Each wall is flat, endless, passes through zero and stands at right angles to its row. A trip goes straight from one point to another. List the walls that it crosses, first one first.

Walls:
(1): [-7.7 -3.6  8.4]
(2): [ -1.0  10.5 -11.4]
(3): [ -9.1 -13.4  16.5]
(4): [ 4.8 25.7 -6.9]
(5): [28.3 24.2 -0.6]
(6): [-25.0  14.5   4.5]
(7): [  0.9 -20.1  10.8]
Trips:
[ 27.6 -16.8 -19.6] to [-26.6 -17.8  28.7] => 2, 5, 3, 1, 6
[  3.3 -19.3 -12.3] to [ 0.7  9.2 -9.6] => 3, 2, 7, 4, 5, 6
[  1.2 -26.6  39.5] to [-15.7 -19.7   5.4] => 6
[ 19.0   3.2 -22.7] to [ -4.1   0.8 -15.5] => 5, 6
[ 15.6  16.3 -30.9] to [ 13.3  -8.8 -26.5] => none

Walls:
(1): [ 10.3 -23.8 -16.7  -5.6]
(2): [-26.7  22.7  25.1  -9.6]
(3): [-20.4 -12.9 -18.9  14.8]
(4): [-22.7 -11.1   9.0  17.2]
(5): [ 16.8 -32.9  22.5 -22.1]
(6): [-17.2   5.6  -0.9   3.3]
Trips:
[ -0.7 -10.9 -10.3 -19.3] to [16.9 -1.5  1.9 21.9] => 3, 5, 4
[ 18.6 -15.5  -5.3  14.9] to [-22.3   4.3  14.5   1.8] => 4, 6, 1, 2, 5
[ 9.2  3.3 27.8 17.9] to [-9.2 21.4 -2.1  4.9] => 5, 6, 3
[-3.3 -2.7  1.4 -8.3] to [-11.4   6.8   4.8 -17.3] => 1
[  9.1 -18.6  18.1  -0.1] to [-19.1   5.6  50.6  -6.2] => 2, 1, 6
[ 10.3  -2.4  22.9 -21.0] to [23.5  3.6 -0.5  7.0] => 2, 1
[  2.6  -2.3 -27.0   4.9] to [25.3  7.9 32.9 -0.2] => 3, 5, 1, 2
[ -7.3 -10.4   1.7   6.2] to [11.7  6.9  9.5  4.4] => 1, 6, 3, 2, 4

Walls:
(1): [ -2.5   3.2 -15.1  24.9  61.1 -12.8  -7.2  -5.8]
(2): [ 16.8  14.5  18.3   5.3 -16.9  -2.8  12.1   9.1]
(3): [  2.0   8.8 -13.1   2.2 -26.2  11.9  -4.3  31.7]
(4): [-33.8   0.6   5.8  -4.0  24.4  13.7 -10.0   8.8]
(5): [ 15.9 -33.7  -4.4  22.9  10.4   2.6   2.2  -9.2]
(6): [  9.2   3.0  14.9  13.8 -15.9  -2.6  -1.7  11.6]
(7): [ 15.1  24.8 -11.8  26.5  16.0  -4.3  13.1  12.1]
(8): [  8.6  23.2   4.3 -10.4  -4.2  -4.8 -18.7  -1.4]
(9): [ 18.1 -16.7   6.6  29.0  16.5  15.8 -23.6  10.0]
(10): [  5.3 -13.7   0.9  -3.4 -14.2 -19.7 -12.9 -31.2]
Trips:
[  9.3   2.3 -11.4 -13.7 -16.1  21.9 -28.3   9.5] to [-10.0  11.8  27.1  -0.7  -7.7 -20.4 -10.1 -20.1] => 10, 2, 9, 3
[ 5.3  8.3 -8.9 25.7 20.6 -1.0 -0.2 -7.5] to [-12.6  -1.0 -17.6  -8.1  16.9   6.3 -10.0  28.0] => 3, 5
[-1.6 -0.3 13.8 19.6  3.4 12.1 16.3 17.6] to [-23.4  26.9   0.3  25.4 -27.8  11.1 -20.6   2.5] => 1, 5, 8
[  2.7  -4.0   9.9 -13.4 -11.8 -12.5  14.0  22.2] to [ -8.5  -7.9 -28.6  19.8   4.5 -29.0  11.9  12.4] => 7, 5, 1, 2, 6

Walls:
(1): [-28.5  25.4 -19.7 -18.5  -9.8 -15.7  27.3   7.7   3.1   8.0 -11.3]
(2): [33.0  4.9 -6.6 -8.9 30.4  0.6 -0.4  7.1 22.0  4.8 24.0]
(3): [ 5.4 18.5 -7.8  2.8 -8.3  3.0  3.0 -8.6 16.3 -7.6 33.9]
(4): [ -7.5  13.1  -9.6  12.5  11.0 -20.4  -2.6 -16.1  19.4 -14.0 -22.5]
(5): [ -2.6 -30.9   7.8 -14.4  24.7 -25.1  -6.3 -52.4   7.9   1.6  11.5]
(6): [ 19.5  -1.6 -19.0 -10.4  -1.9   8.4   3.9  -0.3  11.5 -19.7 -14.2]
(7): [  6.5   8.3   4.5 -14.2 -11.2   1.8 -22.5 -24.8  -1.5  -9.3  26.5]
(8): [10.9 -9.4  8.0 -3.7 -9.7  0.4 13.5  8.1 -9.4 -6.7 -6.4]
(9): [ -5.5 -10.5  -9.8  16.0   6.0   6.9 -24.8 -29.1  12.3  -0.6 -28.9]
Trips:
[-15.2   9.6  11.5   9.2  13.5 -12.7 -37.0   1.3  -6.6  14.4  -1.8] to [  4.5  19.3 -22.8   5.2  -6.8 -36.0   4.8 -21.0  16.4  -1.3  -6.7] => 1, 3, 2, 6
[  7.2   1.5  19.2   6.9  14.7   6.6   6.5  -0.1  45.8  28.3 -23.9] to [ 12.9   3.1 -16.3  11.1 -11.7 -23.3   4.2 -10.3  27.2  11.4  11.7] => 1, 3, 7
[ 18.1   4.3  -0.3   7.5   3.7 -13.2 -16.4  10.0  -7.5 -33.1  16.4] to [  9.6 -10.1 -21.6   8.1 -10.6 -21.4  -8.8   1.1  11.2  10.3  37.2] => 5, 8, 4, 6

Walls:
(1): [  3.3   0.1  29.5 -27.2   3.0 -39.2 -23.6  27.2 -20.7   7.4   8.0  12.5
   1.5 -22.3]
(2): [-10.7  17.5  15.4  -9.4 -11.8   1.4  26.8 -11.3   9.4  -4.0   8.4  -3.0
  -3.3 -13.7]
(3): [-21.9  -2.6   9.2  -0.9  -3.6   2.8   9.3  -5.3  -2.1  13.7 -18.1 -31.1
 -11.6 -19.4]
(4): [ -3.2 -12.3   9.5  13.2  15.7  31.6  -5.3 -12.5  20.1  -5.5  12.5  12.5
  11.9  -1.2]
(5): [  3.7   0.5  14.5  12.9   4.6   2.0 -13.3 -14.7  24.9 -19.3   7.4  10.8
   1.4  12.5]
(6): [-39.3  -3.2  -2.5   6.0   4.5  -1.9  22.4  12.8  -7.2 -17.5  -9.3  33.4
  11.3  21.2]
(7): [  1.6 -11.6  42.1  25.8  -3.6   3.2   8.9  11.2  -8.8  -1.0  -2.2  -8.3
   9.3   0.8]
(8): [ -3.0 -14.5  12.9 -10.0   5.3 -14.2   0.6   2.9 -30.1  -0.1 -26.7  22.8
   1.5 -33.1]
(9): [ 17.7 -37.3  26.0 -25.2   7.7 -13.9  10.7 -17.5 -30.1  -6.8  -4.9  -4.6
   3.7  16.8]
Trips:
[-17.4 -15.2   9.0 -12.3 -20.5   4.9  10.9 -17.4   7.5 -33.6  14.0  -3.9
   8.2  -1.0] to [-11.9  -8.3 -12.8  -9.6  12.2   3.2  11.0  -9.8 -27.9  40.3 -25.1  53.2
  -4.4   1.8] => 8, 7, 3, 5, 1, 2, 4
[  3.1 -35.9  -6.9  11.5   4.4 -17.0  31.5  11.3   3.6  -8.2 -30.6  -1.4
   1.5   8.3] to [  0.3 -11.8 -19.1 -17.3  14.5  10.2  -4.2  -0.1 -14.2   0.0  11.5  13.2
  -6.7 -17.6] => 7, 3, 1, 4, 6
[-31.4  16.3 -22.6  20.7   5.4   4.8   8.4  -0.5   3.0  22.1   3.4  12.1
 -19.8  14.4] to [-10.2 -21.8  23.8   4.0  13.4   5.2  11.5  -8.5   8.8  -4.6  24.8 -20.7
  -7.0  14.3] => 5, 7, 9, 6

Walls:
(1): [-20.5   4.6   5.5   3.8  33.3 -10.3  -7.8  13.2 -26.9 -18.4 -13.9  23.4
   2.2  -3.2  35.4   4.7   8.9  22.0 -19.6   0.9]
(2): [ -5.6  -7.7   1.8   4.2  -2.3   8.5  11.9 -13.5  28.7  20.6  23.1  11.8
  11.8 -11.4 -17.4 -27.7  21.7 -27.6  -9.3  -2.0]
(3): [-11.3   6.2  -9.4  16.3  22.1  -3.5  -2.6   3.6   9.2   0.6 -11.0  -5.0
 -13.5 -10.9 -28.8   3.7  -8.6  -9.7   8.4  -7.8]
(4): [  9.1  -4.2  10.9   6.2 -31.8   1.2   3.0  -7.9  16.9  -6.9   1.1 -10.9
  16.6 -16.2   8.6 -20.7  21.2 -14.0   5.7  16.0]
(5): [-11.1 -21.7   6.1 -14.6   7.6   3.5  21.1  -8.0   1.3   1.2  -9.4  18.2
  -4.8 -25.6  -0.5   6.7   3.1  16.8  -8.7  20.5]
(6): [  0.6  23.7 -10.8 -15.5  34.1  -8.2 -20.0  16.9 -18.7   0.7 -24.6  -1.5
  16.8  19.8 -11.5 -20.6   6.3   9.0   0.3  -2.3]
(7): [-23.7  -6.2   2.6   0.4  17.9  10.3   0.1  33.8 -13.6   8.3 -15.3 -20.1
 -27.5 -10.6 -26.8  11.5  14.1  -0.5  -2.4  24.2]
(8): [ 41.2   6.4 -12.2  11.9  22.1  -2.3   8.0 -15.1  15.0   3.8  -8.4  -5.0
  -8.4 -27.2 -27.7 -12.3 -13.1  -7.7  19.2  16.5]
(9): [ 16.3   7.3   5.1 -10.3   1.7  -8.7  -0.2   8.4 -25.7 -28.0  -9.3  15.9
 -11.3  -1.0  -3.7  -9.2   1.0   1.3   6.4  11.6]
(10): [ 20.0  15.6  -7.1  -3.4  12.6   9.0  -9.6  -2.4  20.2  -0.8  26.4  19.1
  21.5  19.2 -21.8   6.6 -29.2 -30.6   8.1 -27.5]
(11): [-14.5   1.1   6.5  25.5   4.6  20.3  13.7  14.2  -4.7 -27.6  24.8   4.4
 -29.8  18.2 -41.0  -7.0   4.0 -24.3  -9.6 -11.3]
(12): [ 13.1  -6.6 -20.0 -40.0  -8.6 -15.7   7.5   6.3 -23.0   0.6  16.4   7.2
  13.1   3.7  29.9   1.7 -13.5   9.3 -25.0 -12.3]
Trips:
[  3.7   7.2  12.4  -7.4  17.3  -5.8 -39.3  43.2  -8.5  23.2  -3.5   0.7
  25.1  -9.7  -3.8  10.1   1.0   4.8   9.1 -12.0] to [  1.0 -20.8 -16.5  -4.9   4.0   0.8  17.4  28.2 -18.4  22.0  -8.2  -9.6
 -18.6  19.9   7.7  10.3  46.1 -22.8  -9.6 -15.2] => 10, 11, 3, 2
[-15.6  15.4  -5.2 -11.6  13.6   1.6   0.3 -30.6   9.2 -17.8  -1.8 -19.7
  11.9  -3.8  27.0  14.5   8.8  25.2 -26.7 -11.4] to [-19.3   2.7   2.4 -33.0  15.2  -3.0   1.0  13.7  21.1  22.6 -27.9  20.2
 -11.0 -18.6   6.7  -9.9 -12.0  -3.2  12.5  -9.6] => 3, 7, 2, 8
[ -1.8 -14.9  -7.6  -8.0  25.4  -5.9 -33.8  -1.7 -17.2  -9.6  14.2 -22.0
  -2.6  -2.7 -22.9   2.6   9.7  -3.4 -13.0  -5.5] to [-12.7  11.8  -4.3 -10.7  15.5 -17.0 -18.5 -15.0   9.8  -6.5   9.9  14.1
  -6.8  -4.7 -43.3  19.7 -15.6 -11.3 -18.8 -19.4] => 12, 2, 9, 1
[  0.8  38.5  18.7  -3.1  -8.1 -10.9   0.9   6.8 -16.2 -32.7 -11.3 -19.4
  30.5  30.3  26.1 -11.5  -0.4   1.8  15.7 -10.4] to [  4.9  21.2 -12.6 -12.1   0.1 -18.4 -13.7   3.7  -4.5   8.4 -16.5  13.4
 -30.6  16.2   4.4  18.5  47.6   8.5  -1.7  -0.4] => 10, 4, 7

Walls:
(1): [ -1.9   4.6  -7.8  23.9 -21.9 -23.5  16.0 -16.8 -11.6  10.6  15.2   3.6
 -21.4 -12.9  -5.1  16.3 -10.9   4.2  -2.5 -11.8 -24.0 -14.5 -18.5  12.6
  29.6 -15.0  -3.8  -0.1 -18.4  10.8 -12.2  -5.9]
(2): [ 13.6  -9.5  -3.1   1.6   6.9 -13.7  -4.1  28.6  -5.0  40.7 -18.2   8.6
  -6.9 -18.7  -1.0  29.7  17.0  10.6 -11.8  -8.1   2.1  11.9  -7.5  45.9
  10.5 -10.5  -3.7   1.2  22.9   3.3  -4.9  -8.7]
(3): [ -5.5 -28.6  12.6  19.5   9.4  36.3   0.3 -16.9  18.1  -7.8  10.9   8.6
  12.2  -6.5   8.4  -8.2  16.5 -11.3  38.2 -12.7   8.5  -6.8  16.4  13.3
   7.2  11.1  14.4   6.0 -22.3  18.4   0.7 -34.8]
(4): [-12.6  -7.1  11.6   3.6  -7.9  17.3   6.1  22.0  26.3  -7.9  -7.7 -11.9
   9.3 -31.6  -2.2 -11.2  13.4  19.5  -1.9  15.6  -8.9   7.5  22.7   4.7
   1.9  -4.5  -9.3  -1.6   4.5  -8.9 -14.6  12.3]
(5): [-14.8 -17.4 -17.9  31.5 -17.9 -15.9   4.5  -9.1   4.3  -8.0 -14.6  -0.3
 -21.7  -6.8   6.9  17.4 -30.8   7.6  -0.5  -1.9   2.1  44.2 -13.6  16.9
  19.5  -6.5  -8.3 -21.3  -2.5  -2.6  -2.0  15.3]
(6): [-34.9   0.6  26.3  30.7   9.0  35.6  31.0  10.5   5.4  20.3  -0.5 -14.8
  -5.3 -16.7  10.7 -13.3 -10.7  18.2   5.5   7.7 -17.9 -30.7   6.9  13.8
  10.2 -22.2   8.0 -15.4   3.6 -15.7 -17.4   4.4]
(7): [ -8.8 -12.3   7.8   6.7  -4.6 -29.2 -12.7  12.2   4.0   7.6   0.4  15.3
 -12.1  -3.2  -1.7  14.2   6.3 -20.3  28.2   9.9  -0.2  -2.4 -14.5  21.2
   2.3 -19.5 -15.3 -22.0 -12.2  12.3 -17.6   3.7]
(8): [-13.4  13.1 -14.0   3.3  32.5 -11.4   0.8  29.6  10.5  -1.9 -22.9 -12.0
  -8.2   3.3  -5.4  -3.6   3.1   1.8  22.4  27.1  -9.9   8.3 -22.0  24.7
   2.4  -6.7  -0.3  14.5 -15.6   8.3 -31.3 -24.4]
(9): [  3.8  -5.9  -7.1 -14.7 -21.3 -11.1  -5.8  20.6 -22.3   8.4  17.4 -28.7
 -18.7  12.4  12.9  11.2 -13.7   4.7  -1.4   2.1 -13.1  18.0 -15.4   5.7
  28.0  -1.2 -10.4  -6.2  -8.9 -27.7  -7.9  -5.2]
(10): [  4.0  25.1   1.1  -9.7 -22.8   0.9  -9.4 -12.6  13.8  24.1  -9.0 -25.1
  11.6   3.1  -0.4  -2.8  -8.7   2.3 -12.8 -12.4  -4.3  20.6  22.0 -14.6
  -4.8  -5.5 -12.7 -25.3  -9.6  34.8  -7.0   7.5]
(11): [ 21.1   5.5   4.8  21.5  -1.4  25.9  17.4  13.3 -23.7   0.3   9.9  13.7
 -16.5   7.1  -6.8   4.1  -7.5 -18.6  -4.2  -0.6  20.0   1.1   3.6   8.5
  -7.5  17.1 -16.3   3.1   3.7 -16.2   0.0  -1.9]
(12): [-35.6  -6.3  -9.7 -30.3  -5.0 -16.4 -20.9  -2.0 -19.1  14.9 -12.2 -11.8
 -12.6  -5.5 -16.1   3.9  23.2  -0.6   0.2 -22.3   4.3 -12.9  24.4 -26.8
   8.7 -17.1  -5.8 -10.7  -4.7 -16.1  12.7  -0.2]
Trips:
[-10.7 -18.2  -8.3   1.4  -8.2   8.1 -12.2 -13.3  -4.5  -3.4  18.4  10.2
  20.9  -1.9   5.9   1.5 -22.3 -38.0   7.6 -25.3   9.3 -22.9  -9.4  -8.6
 -22.6   0.0 -30.5  15.5   0.1  10.3  14.7  -0.7] to [ -0.7  -3.8   6.4 -25.9 -19.5  14.0 -15.4 -38.2  19.7  25.8  25.0   7.9
 -13.0  -0.8  -8.0 -19.3  -1.2  -6.5  14.0 -26.5  17.4 -13.7   4.3 -10.0
  30.8  23.4  29.8  21.4  39.0 -21.6  16.0   7.2] => 7, 11
[ 16.2  12.8  12.1  25.2 -21.5  -3.7  13.2  -9.3   1.5 -38.6  18.2   9.3
  20.7 -13.1   5.9  13.0   4.1  30.3   0.8 -21.0  24.4 -11.9  -8.1  -6.5
  -0.5   8.8  -8.6  15.5   3.2 -26.6  -2.9 -21.2] to [-25.1   4.2  -1.0   6.2  -3.3 -10.4  39.2  -2.0  27.3  -5.8  27.4  10.4
 -21.9   0.3  27.7 -18.3 -16.0  30.7  11.8  14.1  -3.1  -5.8  -0.7  -1.7
  -3.0  27.1 -14.7  16.6   4.5  15.7 -18.1   0.9] => 6, 5, 8, 11
